Each row is a point. Two turns around zero, p and q, are shown by what they do to some points. Write where each new point lands after one turn and then the other. Backwards means that the second turn is done in reverse. Each puzzle has new turns, and all numbers are rounded.

Turn p:
[ 6.8  0.8 16.1] -> [ 4.6  7.7 15.0]
[ -5.3  18.0 -12.3] -> [ -3.3  11.0 -19.3]
[ -6.0 -25.5 -44.4] -> [ -0.5 -42.0 -30.0]
[-7.9  5.8 26.3] -> [-11.2  16.0  20.2]
[12.4  1.0 14.2] -> [10.4  7.3 13.9]
Turn q:
[ 25.4 -13.1  22.4] -> [30.6  1.2 19.6]
[ -2.2 -20.4 -11.2] -> [  7.0 -19.0 -11.7]
[ 1.8 33.2 -2.0] -> [-14.8  29.8  -0.9]
[-25.0   0.4  -9.3] -> [-22.8 -12.0  -7.0]
Where do these land?
q, then p: [  2.3 -12.6  -2.0] -> [ 8.1 -9.8  2.8]
p, then q: [-41.3  20.0  -6.9] -> [-43.0  -7.7 -15.7]
p, then q: [-16.7 -13.5   5.9] -> [ -9.3 -17.6  10.0]
q, then p: [23.8  6.2 10.7] -> [17.6 20.0  3.1]
p, then q: [31.9 -0.1 -7.7] -> [29.0 14.2 -5.8]

Turn p:
[ -6.3 -20.6  32.5  11.6] -> [ -1.2 -12.3  33.5  19.5]
[  6.5  -7.3  -3.8 -20.2] -> [  4.4 -10.3   0.5 -19.8]
[-16.1 -10.2   0.7 -19.6] -> [-17.2 -10.4   8.4 -16.5]
[ 10.5  14.0   2.5 -34.2] -> [  9.5  10.0   4.8 -35.6]
[ 20.0   2.2 -12.3  34.1] -> [ 19.6   1.5 -21.3  29.6]
[-18.5  32.8   0.6   7.0] -> [-16.4  34.2  -4.1   4.0]
[  3.9 -10.9 -20.4  21.3] -> [  1.2 -12.8 -22.1  18.8]
Turn q:
[-13.1   6.9   6.0  15.2] -> [-14.7  15.7   2.1   4.3]
[ -2.1  14.3 -15.8  -9.7] -> [ 10.8   6.3 -19.6  -3.4]
[ -6.3 -13.4   0.5 -15.0] -> [ -3.1 -13.4  -1.1 -15.9]
[ 12.0   9.3  12.9 -19.4] -> [ 21.7   2.9  10.5 -13.5]
[  3.0  -3.1 -26.0 -13.0] -> [  9.3 -14.1 -24.0  -1.1]
[ -4.9 -37.3   9.8 -12.5] -> [-14.5 -31.5  13.3 -17.0]
[11.4 23.3 12.6 54.5] -> [-9.5 34.1 18.8 46.8]
Where do these land?
q, then p: [-15.4  27.5   1.1   0.4] -> [ -0.3  25.9 -13.5 -11.8]
q, then p backwards: [ 37.3   4.7 -14.0  11.9] -> [ 22.7 -11.6   7.9  32.3]
q, then p: [-11.5 -12.6  -6.8  14.6] -> [-21.2  -3.9  -2.2   9.1]
q, then p: [  7.3 -11.2 -18.0  -4.0] -> [  1.3 -19.7  -9.9   5.6]
p, then q: [-17.7  -8.5  37.7 -22.9] -> [ -6.7  11.0  34.1 -31.7]

Turn p:
[16.0 -1.6 -7.5 13.0] -> [16.2 -3.1 -5.0 13.6]
[-24.1 -25.6  46.6  10.0] -> [-21.0 -25.5  49.0  -4.1]
[ -6.9  -6.9 -16.2  -7.1] -> [-10.8  -4.1 -16.6   0.6]
[ 18.0  18.7 -11.6 -22.7] -> [ 16.1  15.7 -20.9 -19.6]
[ -3.0  15.4 -11.3   6.9] -> [-0.5 17.0 -6.5  9.5]
Turn q:
[ 16.7   7.2  -5.5 -39.9] -> [ -5.6  -2.8 -14.3 -41.3]
[ 16.8 -19.1  -1.1  29.5] -> [32.7 -4.5 12.7 16.3]
[-13.6   8.1  -5.8 -40.1] -> [-28.5  -7.4 -21.7 -23.5]
[-11.5  -2.9  -7.3   6.0] -> [-2.4 -1.5 -7.4 12.9]
[ 22.0 -13.5  21.4  10.4] -> [18.4 -8.5 28.1 -5.3]
[-17.1  -2.1   6.9  24.0] -> [-4.0  1.9 10.2 28.2]
[-13.3  22.3  -8.6  10.2] -> [-10.7  22.8  -7.6  12.7]
Where do these land?
p, then q: [ -9.4 -11.8  45.5 -26.3] -> [-30.2 -34.5  15.0 -25.8]
p, then q: [ 6.8 16.0 19.1 23.0] -> [ 2.7 14.6 30.8 -5.2]
q, then p: [-12.3   0.9 -10.6  10.9] -> [ 1.1  5.6 -1.7 18.7]
q, then p: [ 9.2 -4.0 -7.6 10.0] -> [15.7  0.2 -2.5  2.7]
q, then p: [ -0.5   1.0 -26.2 -33.8] -> [-14.5  -1.9 -39.6  -6.7]
p, then q: [  6.2  -2.1 -20.2  16.2] -> [18.8 10.2 -4.0 15.5]
